Rows are points. Two turns around zero, p and q, are shown by what they do to some points. Write where each new point lands after one turn and then the other. Backwards means that the second turn is done in reverse. Each puzzle has new turns, and all numbers are rounded.
In the rows, 128 means zero.

Turn p:
[182 110] -> [158  80]
[ 69 127] -> [ 82 165]
[133 147] -> [144 140]
Turn q:
[ 86 148] -> [ 92 158]
[174 154] -> [179 142]
[124  82] -> [113  84]
Where do these land?
q, then p: [ 83 114] -> [ 90 156]
q, then p backwards: [136 103] -> [146 109]
p, then q: [186 115] -> [152  74]
p, then q: [107 179] -> [156 175]

Turn p:
[144 128  93] -> [139 124  91]
[187 136 127] -> [171 164 110]
[125 165 155] -> [106 165 144]
[ 56  83 137] -> [ 96  59 167]
Turn q:
[110 151 122] -> [100 135 122]
[218 127  89] -> [198 172  76]
[139 124 181] -> [142 141 179]
[95 82 87] -> [127  65  98]
[113 132 125] -> [113 122 127]
[ 94 154 163] -> [ 87 135 165]
Where do these land?
q, then p: [ 86  94 101] -> [147  71 131]
p, then q backwards: [130 163 118] -> [130 161 113]
q, then p backwards: [ 98  93 161] -> [ 96  88 152]
p, then q: [198 163 132] -> [118 197  92]

Turn p:
[105 171 133 148 214 120] -> [175 188 120 164 183 121]
[125 101 132 166 151 136] -> [157 109 139 125 159 150]
[157 166  58 122 119  97] -> [161 134  72 142  72 103]
[151 152 167 184 120 148] -> [143 145 158 142 118 195]
[126 128 137 132 113 173] -> [106 133 123 103 134 162]
[167  82 118  77 115 110] -> [125 101 147  82  97  77]
[ 65  96 152  68  65 112] -> [ 29  86 138 138 134  89]
Turn q:
[107 171 112  76 162 146] -> [159 156  83  77 119 143]
[178 122 160 158 153 124] -> [130 112 169 125 184 128]
[ 81 199 110  99 105 168] -> [169 202 102 114  78 133]
[158 118 105 165 139  91] -> [128 100 120 161 169 101]
[128  88 142 172 157 121] -> [ 80 113 147 127 161 102]
[114 108 107  74  85 190] -> [110 157 110 136  76 202]
[131  90 160 151  95  56] -> [120  56 166 156 109  89]
Where do these land?
p, then q backwards: [108 110  57 156 148 161] -> [153 142  79  83 174 102]
q, then p: [ 94 112  88 134  94 130] -> [123  97  93 161 115 155]
q, then p backwards: [ 97 147 150  99 121 139] -> [177 136 124 117 121 141]
p, then q: [106  73 108 101 126 157] -> [103  91  84  92 115 139]
q, then p: [126 107 175  74 181 111] -> [ 87 123 139  70 143  71]
q, then p: [212 185 141 153  72 120] -> [194 156 196 110 110 190]
q, then p: [105  97 166 121 143 104] -> [ 91 102 149 126 141  95]
p, then q: [194 171 190 171 147 136] -> [177 180 205 123 136 162]
q, then p backwards: [111 150  76 142 119  95] -> [111 152  79 120 140  92]
